Each row is a point. The ring and each string are closed loops that go straight from each point to the next, and from the last back to the first. Before rounding, they use only three directions, however many columns there are. Count how often each string passes through the ring. Passing back the other way cancels.

Ring, 6 rows:
-15  -14  6  20
-24  7  -1  -2
-18  -19  -50  -34
4  -7  -42  -36
17  -11  -14  -6
5  -33  -9  16
String:
-10  10  31  27
-12  35  41  20
-30  -10  7  21
-26  -29  -21  5
-15  -13  -18  -6
-15  39  10  -15
-31  10  -22  -24
-4  42  7  -22
-17  19  -30  -40
-28  -61  -89  -41
-16  -47  -66  -29
0  10  -20  -26
12  23  -25  -43
14  -17  -53  -41
10  -32  -48  -25
6  -38  -42  -14
16  -43  -38  -8
4  -20  -20  -4
12  17  9  -4
12  -50  -10  27
11  11  24  16
1  15  3  -6
1  23  15  0
Times through: 3
String, 31 rows:
5  -57  -40  2
22  -40  -36  -8
33  18  -8  -24
24  47  10  -26
10  32  4  -19
23  31  -6  -31
26  12  -23  -34
32  9  -25  -34
32  49  11  -28
13  36  11  -16
1  -1  -11  -9
16  37  18  -9
19  -8  8  13
5  -64  -14  34
4  -2  19  21
1  17  18  7
-9  -17  -14  1
-9  -14  -15  -2
-3  35  21  -2
-17  33  34  14
-29  -4  12  20
-35  -33  -7  23
-20  -37  -25  6
-25  -34  -12  17
-27  -33  1  30
-26  -61  -16  34
-20  -68  -22  32
-16  -95  -21  52
7  -11  14  23
10  21  15  0
1  -21  -18  -2
Times through: 1

Ring:
14  -2  -14  18  -10  11  -10  -25  -34  -2  -23
-5  1  -27  4  21  3  -8  -19  -44  -8  -20
-30  2  -29  -19  50  -7  0  -9  -28  -8  -2
-20  0  -18  -21  37  -8  7  1  2  -9  7
6  -4  0  -8  0  -2  10  5  30  -6  8
16  -8  14  2  -24  7  9  -4  40  5  9
14  -11  21  12  -37  17  3  -21  31  18  5
17  -8  7  21  -32  19  -5  -29  -5  13  -12
String (30 x 11):
-4  -9  16  -1  -15  11  6  -18  31  18  12
-2  -10  16  2  -18  13  5  -20  28  19  10
-4  -15  35  7  -38  23  6  -32  47  38  18
17  -16  37  21  -60  27  3  -33  42  34  7
1  -15  33  17  -46  28  0  -42  30  41  9
-7  -9  10  6  -14  16  0  -30  7  22  3
3  -5  -2  5  -6  9  -1  -18  -1  5  -4
23  -5  -2  19  -25  12  -5  -19  -8  0  -16
45  -4  -6  36  -44  17  -11  -23  -26  -6  -32
26  -4  -10  30  -28  17  -13  -31  -38  0  -30
-1  -4  -12  13  -1  13  -9  -32  -35  7  -18
-3  -2  -18  11  7  10  -10  -29  -41  2  -20
12  3  -35  18  10  6  -15  -24  -68  -16  -37
11  2  -30  11  12  2  -10  -15  -49  -17  -28
10  -1  -17  6  4  2  -3  -10  -19  -10  -15
-9  -2  -13  -3  15  3  -1  -15  -14  0  -5
9  0  -20  3  9  0  -2  -7  -20  -14  -14
-16  5  -38  -13  48  -10  -3  -4  -41  -21  -13
-64  6  -43  -39  93  -16  2  -8  -41  -8  6
-72  4  -35  -46  95  -16  6  -8  -26  -1  16
-31  4  -31  -29  60  -15  6  4  -14  -16  5
8  1  -21  -6  17  -7  3  6  -4  -20  -7
-1  -1  -12  -7  13  -2  4  -3  2  -8  -1
-1  -3  -7  -2  5  3  2  -10  1  -1  -1
21  -1  -10  1  -4  -3  5  6  11  -17  -5
32  -2  -3  -3  -12  -7  12  21  38  -23  3
16  -5  8  -7  -12  -2  13  11  49  -6  13
38  -7  15  4  -36  1  14  15  60  -10  9
31  -8  17  6  -37  6  11  4  51  -1  8
14  -13  31  2  -39  12  13  -8  66  19  21
Times through: 1

Ring (6 x 14):
-20  -7  -32  -15  -10  -6  42  2  -9  -8  -4  58  22  5
-4  -24  -19  -24  -1  9  11  -8  6  -4  -25  34  11  6
10  -20  -6  -8  13  38  -43  -9  26  -3  -22  -30  3  6
5  -7  -1  5  12  35  -44  -4  19  1  -3  -51  3  5
-12  5  9  0  -5  -3  7  -1  -16  15  20  -31  1  3
-24  7  -10  -6  -14  -18  42  3  -26  8  20  19  12  3
String:
-1  5  29  8  4  14  -33  -5  -5  23  22  -87  -10  3
2  -8  17  -4  4  16  -26  -8  2  15  2  -54  -6  4
-5  -5  -14  -1  4  20  -12  -1  9  -3  -2  -10  11  5
1  -3  -23  10  14  43  -40  2  27  -12  -4  -27  16  6
13  -11  -6  10  22  57  -72  -4  38  -6  -12  -65  5  7
12  -18  20  -9  10  28  -46  -13  14  14  -13  -64  -10  5
-2  -10  -1  -7  3  15  -12  -5  4  5  -4  -20  4  5
-5  -4  -15  2  6  24  -16  0  11  -4  0  -15  12  5
-3  8  -17  20  14  40  -41  6  20  -7  12  -47  15  5
-6  6  29  3  -2  0  -13  -5  -16  26  24  -71  -10  3
-13  3  26  -9  -11  -18  17  -6  -29  27  22  -38  -9  2
-11  -4  -5  -8  -4  1  11  -2  -8  6  5  -2  7  4
-19  7  -26  3  -4  5  19  7  -6  -6  14  17  21  5
-30  13  -34  1  -13  -13  51  11  -20  -6  23  46  27  4
-30  3  -15  -17  -21  -34  70  3  -36  8  16  52  15  3
-16  -9  2  -22  -15  -22  41  -6  -25  14  2  21  3  3
-15  -2  -25  -5  -4  5  18  3  -3  -5  3  23  18  5
-31  10  -47  0  -11  -8  52  13  -14  -14  16  64  33  5
-34  12  -32  -5  -18  -25  68  10  -30  -3  24  59  25  3
-31  8  2  -15  -24  -42  71  1  -47  19  27  29  7  2
-16  -1  5  -12  -11  -15  29  -3  -23  15  12  -1  2  3
-14  5  -15  3  -2  7  8  4  -5  0  13  -4  14  4
-13  13  2  12  -1  8  -6  4  -9  10  27  -43  6  3
Times through: 5
String, 26 rows:
-11  2  -14  2  0  11  1  3  -1  0  9  -8  13  5
-12  -1  -6  -5  -4  2  10  -1  -8  6  8  -6  8  4
-15  -3  20  -18  -15  -25  33  -7  -32  25  14  -12  -6  2
-32  14  7  -9  -24  -42  67  3  -49  22  36  14  5  1
-30  14  -28  2  -14  -15  50  11  -24  -2  26  37  23  3
-19  4  -32  1  -4  6  22  7  -3  -9  9  28  23  5
-16  -1  -26  -4  -4  5  20  4  -3  -6  4  25  19  5
-17  -8  -9  -19  -12  -15  38  -3  -19  7  1  30  9  4
-19  -10  -16  -23  -15  -19  50  -3  -20  3  -3  51  13  4
-25  -11  -46  -23  -14  -13  62  3  -11  -14  -11  95  29  5
-17  -9  -54  -9  -2  14  27  6  10  -24  -13  70  33  7
-10  -25  -32  -30  -6  1  32  -6  2  -10  -28  69  18  6
-1  -36  -9  -41  -6  -3  23  -16  0  2  -38  48  4  6
-1  -24  -31  -18  5  25  -5  -6  21  -15  -31  35  17  7
-2  -15  -26  -9  6  26  -11  -3  18  -11  -18  14  16  6
0  -19  -4  -17  2  13  -7  -9  6  3  -16  -2  4  5
9  -29  10  -25  4  16  -20  -16  10  9  -27  -19  -6  5
12  -28  9  -19  9  27  -35  -16  18  7  -28  -31  -6  6
20  -26  0  -6  21  54  -70  -12  40  -3  -31  -54  -1  7
11  -12  -19  10  23  60  -67  -2  42  -14  -16  -45  12  7
0  -5  -21  7  12  38  -33  1  23  -10  -5  -21  15  6
0  -12  10  -11  1  11  -13  -9  0  12  -5  -31  -3  4
7  -7  26  0  8  23  -44  -10  6  18  3  -80  -11  4
2  5  15  15  11  30  -48  -2  9  12  17  -85  -3  4
-8  8  -19  16  8  29  -22  7  11  -6  14  -29  16  5
-9  -2  -10  -2  0  11  -1  0  0  2  5  -10  10  5
Times through: 4

Ring (6 x 14):
10  9  -49  41  -49  14  22  23  -24  2  12  -3  18  3
19  50  -20  43  -5  -28  -23  14  4  -10  -2  12  4  -17
2  29  33  3  44  -62  -16  12  6  -24  -24  18  17  -28
0  -10  57  -27  40  -47  -5  0  9  -10  -35  12  1  -9
16  -53  48  -38  -13  10  3  -19  15  26  -35  0  -39  30
11  -51  -8  -7  -54  38  33  1  -14  26  -8  -10  -14  33
String, 31 rows:
26  -56  5  -14  -63  51  12  -17  6  42  -17  -10  -48  47
23  -64  -13  -9  -80  65  29  -10  -6  44  -9  -15  -39  51
-3  -68  -41  2  -80  58  74  20  -46  23  9  -21  17  35
-6  -34  -33  11  -46  22  57  26  -40  3  6  -10  31  11
4  -11  -10  10  -22  0  22  14  -16  1  -5  -1  12  4
18  -7  -10  14  -34  12  2  2  0  13  -8  0  -14  14
19  0  -46  36  -62  30  15  12  -14  15  9  -5  -4  16
11  17  -77  59  -69  27  29  31  -34  3  25  -7  25  3
3  30  -74  62  -49  6  31  39  -39  -12  25  -3  44  -12
2  12  -23  26  -16  -12  18  23  -20  -10  2  3  26  -9
13  9  -8  19  -17  -8  -1  9  -2  1  -7  5  0  0
25  38  -23  41  -24  -9  -23  7  7  2  -2  8  -10  -4
33  69  -30  59  -17  -21  -46  6  18  -3  1  15  -15  -14
19  80  -25  58  10  -49  -36  20  7  -23  1  19  15  -34
2  43  -6  31  20  -49  -5  25  -9  -26  -5  14  32  -30
6  18  5  14  7  -30  -2  13  -3  -11  -12  9  12  -13
10  10  10  9  2  -23  -5  8  2  -4  -15  8  2  -6
-1  22  18  8  29  -50  -3  17  -4  -21  -16  13  23  -23
-10  33  39  0  63  -81  -6  21  -3  -37  -24  20  38  -40
-12  28  61  -14  82  -94  -11  17  3  -40  -34  23  36  -43
6  10  60  -19  50  -59  -23  -2  19  -14  -37  18  -4  -16
14  -3  40  -12  15  -27  -17  -7  17  3  -30  11  -19  1
0  -11  30  -12  17  -30  9  8  -3  -8  -23  7  9  -6
-6  -28  59  -36  37  -41  11  3  1  -9  -36  9  8  -5
2  -48  80  -55  33  -29  3  -13  15  6  -47  7  -19  11
21  -58  79  -56  6  0  -15  -32  33  29  -50  4  -59  33
24  -34  40  -24  -15  8  -12  -20  22  26  -32  3  -46  27
12  -28  24  -15  -13  1  6  -4  4  13  -23  1  -18  16
5  -38  21  -18  -14  3  22  1  -6  10  -20  -2  -5  16
15  -75  29  -37  -43  39  25  -16  2  37  -27  -9  -39  45
28  -84  20  -34  -70  66  18  -27  11  54  -25  -14  -64  63
Times through: 0
String (27 x 14):
8  12  54  -14  45  -55  -24  -2  19  -12  -35  17  -6  -15
-7  45  51  -1  79  -95  -22  17  8  -41  -30  25  33  -46
-8  49  19  19  55  -79  -8  28  -7  -41  -15  20  45  -45
1  39  0  25  22  -49  -5  22  -7  -25  -8  14  29  -29
14  72  -22  53  12  -49  -28  22  2  -24  0  18  20  -33
39  89  -44  76  -22  -22  -57  8  21  -5  7  17  -17  -19
27  40  -27  44  -28  -6  -25  6  9  4  0  8  -13  -3
32  59  -54  67  -43  1  -28  12  5  3  12  8  -10  -6
21  62  -69  75  -42  -5  -9  27  -13  -9  21  6  18  -16
5  25  -31  37  -17  -15  11  25  -19  -12  5  4  27  -13
11  15  -13  23  -15  -12  2  13  -6  -3  -4  5  7  -5
24  32  -17  35  -21  -10  -21  6  8  2  -4  8  -11  -3
19  18  -3  20  -12  -12  -15  4  7  2  -10  8  -10  -1
4  30  -4  24  10  -37  -1  20  -8  -18  -7  11  23  -21
-4  56  9  27  46  -74  -12  27  -6  -38  -11  20  42  -44
-10  52  35  11  73  -94  -14  26  -2  -45  -22  24  46  -51
-9  14  34  -5  46  -61  6  19  -8  -28  -22  14  34  -28
1  -2  26  -6  18  -33  5  9  -2  -9  -21  8  11  -9
12  -10  41  -16  14  -25  -11  -6  14  3  -30  9  -17  3
17  -27  71  -39  22  -23  -22  -22  31  14  -45  10  -41  14
12  -16  28  -12  -1  -11  -2  -4  8  8  -24  5  -15  9
3  -15  18  -7  1  -16  13  8  -6  -1  -18  4  6  1
3  -47  65  -46  20  -20  8  -10  9  8  -40  5  -16  13
6  -59  94  -67  33  -24  -3  -23  24  14  -55  7  -35  20
-2  -34  61  -39  31  -33  9  -2  5  -3  -37  7  -2  2
5  -9  18  -4  2  -18  7  6  -3  -2  -18  5  3  0
16  -4  22  -3  -3  -12  -11  -4  11  7  -22  7  -18  6
Times through: 1

Ring:
16  7  -32  -9  -9  45  -8  46  -36  -36  52  33  6  -3
32  11  -31  -3  -12  50  -8  46  -34  -16  58  22  5  2
33  -3  8  10  -16  29  -8  7  -12  19  45  -6  23  24
16  -18  40  8  -14  3  -8  -24  3  21  9  -13  28  31
-10  -29  58  -3  -9  -19  -7  -41  11  0  -31  -4  24  25
-23  -30  47  -10  -6  -17  -7  -32  4  -23  -29  10  22  17
-4  -9  -2  -8  -8  20  -7  15  -22  -35  30  25  19  7
String:
-2  -2  -12  -22  -4  24  -8  29  -27  -49  3  39  -5  -10
6  -9  8  -3  -10  18  -7  7  -15  -16  25  13  19  13
1  -13  7  5  -12  19  -6  5  -16  -16  49  10  34  21
-13  -24  24  9  -12  5  -6  -14  -8  -16  46  4  48  30
-31  -31  39  -9  -6  -15  -6  -27  -1  -35  -11  16  30  17
-24  -22  30  -21  -3  -9  -7  -14  -5  -42  -37  27  6  2
-10  -19  27  -11  -7  0  -7  -11  -6  -24  -12  16  15  11
-5  -19  29  -5  -9  1  -7  -13  -4  -15  -2  9  21  16
-17  -22  34  -17  -5  -9  -8  -17  -2  -30  -34  19  9  7
-33  -35  61  -19  -3  -31  -7  -44  11  -30  -65  13  14  13
-33  -45  81  -2  -8  -40  -6  -67  22  -5  -45  -8  39  34
-11  -30  51  5  -11  -13  -7  -37  7  1  1  -7  39  32
1  -17  25  0  -11  6  -7  -10  -6  -9  13  6  25  20
-13  -17  23  -17  -5  0  -8  -6  -8  -33  -22  23  7  4
-34  -28  37  -22  -2  -17  -7  -22  -2  -48  -42  27  11  4
-24  -27  30  -4  -8  -6  -6  -19  -5  -31  10  14  35  20
-6  -19  14  10  -13  13  -6  -4  -13  -16  59  6  47  28
5  -10  1  4  -12  23  -7  11  -19  -16  53  12  32  19
10  3  -35  1  -11  47  -6  45  -39  -37  86  30  26  6
12  12  -49  -15  -7  54  -7  63  -46  -55  61  47  1  -13
7  3  -20  -17  -6  33  -8  36  -30  -42  19  36  -3  -8
9  -5  1  -6  -10  23  -8  14  -18  -19  23  17  13  8
27  3  -17  6  -14  42  -7  30  -27  -6  68  11  22  15
43  21  -54  2  -14  70  -8  68  -46  -17  95  26  8  0
38  21  -53  -7  -11  65  -8  69  -46  -27  73  33  -3  -8
27  16  -42  -15  -8  53  -9  59  -40  -36  43  38  -10  -12
14  1  -12  -10  -9  31  -8  28  -25  -25  26  24  4  1
21  -2  -5  5  -13  33  -7  19  -21  -4  55  8  23  17
36  15  -44  4  -14  61  -8  57  -41  -16  92  22  16  6
30  18  -56  -5  -11  65  -8  70  -48  -36  86  37  5  -6
13  13  -47  -17  -7  52  -8  62  -44  -53  52  46  -3  -14
Times through: 2
